Each row is a point. The points of each table are mixes of a few directions, plus a little noise. How many directions does each table use, and how many do they share? Where both have some left over, give the other angles between the two spaces (their principal angles), to ten degrees, smallest first.
In the rows, zero is written as 128.

First (7 x 3):
[[ 89 126 156]
 [ 91 132 146]
 [159  97 143]
 [ 78 138 145]
 [129 164  86]
 [200 149  59]
 [149  92 157]]
Second, 4 rows:
[[144 133 142]
 [117 170 122]
 [138 174 138]
 [115  35 109]]
Directions: first 2, second 2, shared 1; angles 80

First (6 x 4):
[[132 125 130 135]
 [121 142 121  63]
 [130 110 136 244]
 [ 92 150 116 138]
 [114 145 118  75]
 [180  96 148 112]]
Second, 6 rows:
[[169  98 146 159]
 [ 69 165 106 140]
 [162 110 139  93]
 [123 137 123  81]
 [134 133 125  68]
 [107 127 126 227]]
Directions: first 2, second 2, shared 2

First, 7 rows:
[[125 142 148 144 144 134]
 [125 135 143 138 139 131]
 [159  73 114 148 122 132]
 [136 154 135 144 134 144]
 [165  86 129 169 135 144]
 [160 153 107 146 115 157]
 [ 25 152 121   7 106  54]]
Second:
[[109  89  81 100 218 129]
 [162  99  62 124  92 144]
 [ 77 146 162 121 125 107]
 [104 136 159 179 172 146]
 [166 155 163 122  75 120]
 [153 142 141 121  84 123]]
Directions: first 3, second 4, shared 2; angles 70

First (9 x 8):
[[158  89 160 157 186 124 109 164]
 [117 185  95 176  72  88  90 127]
 [149 146 131 127 109 145 109 142]
 [ 95 198 118  74  88 190 156  70]
 [124 102 114 181 138  58 110 149]
 [106  82 126  69 138 138 187 103]
 [148 131 137  90 114 172 135 133]
 [119  87  98 123  98  74 146 136]
 [137 132 173 155 211 162 111 130]]
Second:
[[157  32 134 146 152  79 131 179]
 [151 195 104  80  85 107  91 150]
 [115 166 120 166  53 195 130  95]
 [125 115 133 136 135 132 135 124]
 [ 76 197 142 104 179 166 146  59]
 [128  64 138 172 135 136 147 131]
 [149 152 116  81 131  83 102 160]
 [123 103 137 138 152 126 140 125]]
Directions: first 4, second 3, shared 2; angles 90

First, 11 rows:
[[109 164 125 118 107 153 156 137 118 164 164]
 [145 129 117 107 118  98 123 103 129 111 100]
 [167 120 160 161 164 171 117 148 174 107 140]
 [132 179 142 129 124 189 154 145 147 157 183]
 [103 192 100 101 124 131 121 113 103 139 152]
 [117  52 126 145 100  53 171 137 121 142  54]
 [146  74 158  92 111 217  54 113 100 104 207]
 [143 169 123 103 110 132 147 110 140 135 134]
 [110 192 103  94 115 129 126 108 107 139 152]
 [121  79 147 196 171 110 138 171 151 128  93]
 [114  61 106 162 162  23 102 122 115  87  27]]
Second (9 x 11):
[[125 151  99  89 108 122 145 125 155 161 123]
 [138  97 173 174 143 138 105 121  80  75 139]
 [157 164 114  25  30 126 154  60 102 135 144]
 [121 169  74  59  95 117 158 124 178 189 118]
 [142  88 188 186 145 141  98 117  64  58 144]
 [128 121 136 141 136 130 123 131 122 120 129]
 [107 151  82 110 143 118 146 157 190 185 110]
 [121  90 166 209 185 136 100 156 108  89 128]
 [112 121 121 161 167 126 123 160 153 140 118]]
Directions: first 5, second 2, shared 1; angles 50

First:
[[110  75 113 161 104 215 166 145 182 167  64  63]
 [143 161 140  99 146  78 108 115 102 109 165 165]
 [136 149 133 115 137  91 112 119 107 111 153 152]
 [161 170 155  59 169  73 118 119 119 126 167 169]
 [ 89  93  98 207  83 167 125 133 121 116 101  97]
 [109 140 116 170 107  97  98 119  84  88 153 149]
 [151 129 142  80 155 141 151 132 161 158 118 120]
 [158 175 153  65 167  59 109 115 105 114 177 179]
 [131 147 132 122 132  96 113 121 108 112 152 150]
 [103 104 108 178  98 159 129 135 127 124 106 105]
 [115  66 115 153 109 232 176 150 196 181  52  55]]
Second:
[[139 117 139 132 116 135 123 122 134 125 119 116]
 [ 72 174  81 104 182 100 150 153 109 134 168 179]
 [173  90 165 149  85 150 112 106 145 124  97  87]
 [160 101 154 145  95 144 114 113 141 125 107  98]
 [ 66 181  79  99 190  99 153 158 103 134 171 185]
 [204  63 189 163  54 167 100  93 157 121  75  59]
 [ 93 157 101 113 160 111 140 144 115 132 153 161]
 [125 131 126 127 131 127 129 127 124 130 131 128]
 [186  82 174 152  72 155 105 102 149 123  88  76]
 [ 58 186  74  97 192  95 155 161 101 133 177 191]]
Directions: first 2, second 1, shared 0; angles 60

First:
[[ 45  78 159 155 146 115  71 105 168 189 162 185 205 148]
 [112 118 179 116 150 128 137 131  90 159 111 127 112 156]
 [147 178  67 141 105 112 133 131 155 105 162 116 134 100]
 [ 79 121 102 170 126 108 105 106 179 143 141 165 199 117]
 [135 123 149 135 146 133 174 120  95 116  45 122 113 140]
 [175  44 105 126 108 176 112 129 177  44  78 148 125  98]
 [138 108 194 104 156 141 157 136  62 143  75 111  83 162]
 [158 193  96 111 109 117 138 147 116 125 180  94  96 113]
 [137 143 123 126 127 125 139 131 120 123 123 118 118 125]
 [ 85 211  81 157 118  78 122 116 150 173 202 128 174 119]
 [196  86 158  72 119 173 119 160  99  90 128  99  50 129]]
Second, 10 rows:
[[ 61 118  84 182  84 171 101 148 163  38 126 161 176  55]
 [117 136 119 142 115 135 116 135 136 109 136 137 143 105]
 [125 100 132 117 143 130 151 118 121 136 102 117 108 162]
 [111 173 106 165  87 139  79 152 153  86 173 157 177  45]
 [149 143 139 119 133 115 125 127 121 149 141 123 123 132]
 [179 139 161  89 159  96 145 114 103 194 134 104  95 177]
 [ 83  57 112 132 139 158 167 116 130  94  65 123 109 167]
 [198 142 173  75 171  84 152 109  92 220 135  96  82 197]
 [149 102 149  96 160 115 162 110 107 169 101 104  90 190]
 [109 168 106 164  88 140  83 150 152  85 167 156 174  50]]
Directions: first 4, second 2, shared 0; angles 40, 40

First (8 x 18):
[[159 117 108 138 101 143 134 129 116 145 124  86 126 115 161 105 137 121]
 [129 118 119  94 222 106  77 140 141  81 157 182 223 147  74 166 134 150]
 [103 141 146 127 132 118 134 124 136 120 126 153 112 135 109 141 120 126]
 [110 154 135 131 123 101 148 118 145  99 129 148 124 132 104 151 123  95]
 [169 111 104 148  72 159 144 129 106 169 115  59 101 106 189  84 138 123]
 [107 126 140 107 185 116  98 134 137 106 140 177 163 145  88 154 124 152]
 [ 82 110 174 117 155 155 101 139 117 169 117 168  83 145 119 118 111 199]
 [167 147  98 163  35 126 187 111 126 135 114  53  91  99 179 103 137  57]]
Second (9 x 18):
[[170 145  88 142  90 107 160 117 138  98 134  86 158 109 144 132 143  61]
 [112  94 155 121 144 172  95 144 105 185 116 134  92 134 150  99 122 202]
 [ 91 104 164 115 159 158  94 140 115 169 122 161  94 143 125 116 114 201]
 [115 147 132 125 138 105 136 122 144  97 135 149 141 134 101 150 125 105]
 [123 142 126 126 132 110 136 124 138 105 132 139 139 130 111 145 128 107]
 [ 94 164 143 119 154  83 139 118 157  71 138 185 148 141  69 179 119  94]
 [230 127  46 159  42 129 173 117 117 121 129   7 161  87 200  94 160  44]
 [ 91 117 161 117 159 140 104 138 124 147 124 169 106 143 111 130 115 180]
 [123 112 136 126 132 149 116 135 116 154 124 124 113 129 141 113 125 158]]
Directions: first 3, second 2, shared 2

First:
[[124 122 138 125 144 110 130 124 138 110 126 116 129 120 115 116 119 128
  121 127]
 [119 127 161 168 211 184 143  51 159  26 105 127  99 126 137 106 140 129
  123 153]
 [146 120 133 127 145  48 109 128 146 137 140 104 143  99  99 127 118 125
  113 113]
 [123 133 119 106  83 106 122 169 112 164 134 126 141 117 120 132 113 128
  154 123]
 [100 146 151 133 122 150 126 125 131  77 109 125 119  82 125 113 102 133
  214 157]
 [122 104 152 100 155  23 126 144 156 102 134  80 147  94  68  95  86 125
  101 110]
 [178 139 126 178 173  61  82  74 157 140 142 123 130  78 127 159 155 125
  136 124]
 [135 124  90 124  95 217 152 139  92 186 136 169 119 218 177 153 172 127
   65 118]
 [102 141 113  94  48 161 136 190  91 167 125 143 135 134 138 131 110 132
  182 134]
 [121 138 118 116  88 134 123 157 110 155 129 136 134 122 133 136 121 130
  162 130]
 [137 114 107 137 144 214 159 106 113 143 131 159 111 219 169 138 174 126
   37 120]]
Second (8 x 20):
[[153 121 100 142 123 107 117  71 118 149  98 116 135  86 112 146 140 146
  133 158]
 [154 118 106 147 110  85 119  94 131 159 137 141 135 128 124 148 132 128
   70 116]
 [130 180 141 166 180 122 107 249 157 126 153 177  94 132 160 135 168  92
  183 109]
 [179 116  90 137 203 100 124 141 130 187 111 112 127 142 120 147 202 129
   71 134]
 [ 61 117 156  62  51 197 164 154  97  96 131 115 141 161 128  91  63 137
  160 125]
 [112 127 166 126 139 141 124  90 142  79 148 112 129 127 132 113 100 127
  145 117]
 [147 120  97 158 156  98 141 119 138 127  88 146 113 116 109 131 152 129
   76 151]
 [ 85 128 167  85  62 174 128 107 109 102 157 105 148 134 137 113  67 136
  186 114]]
Directions: first 4, second 6, shared 3; angles 80
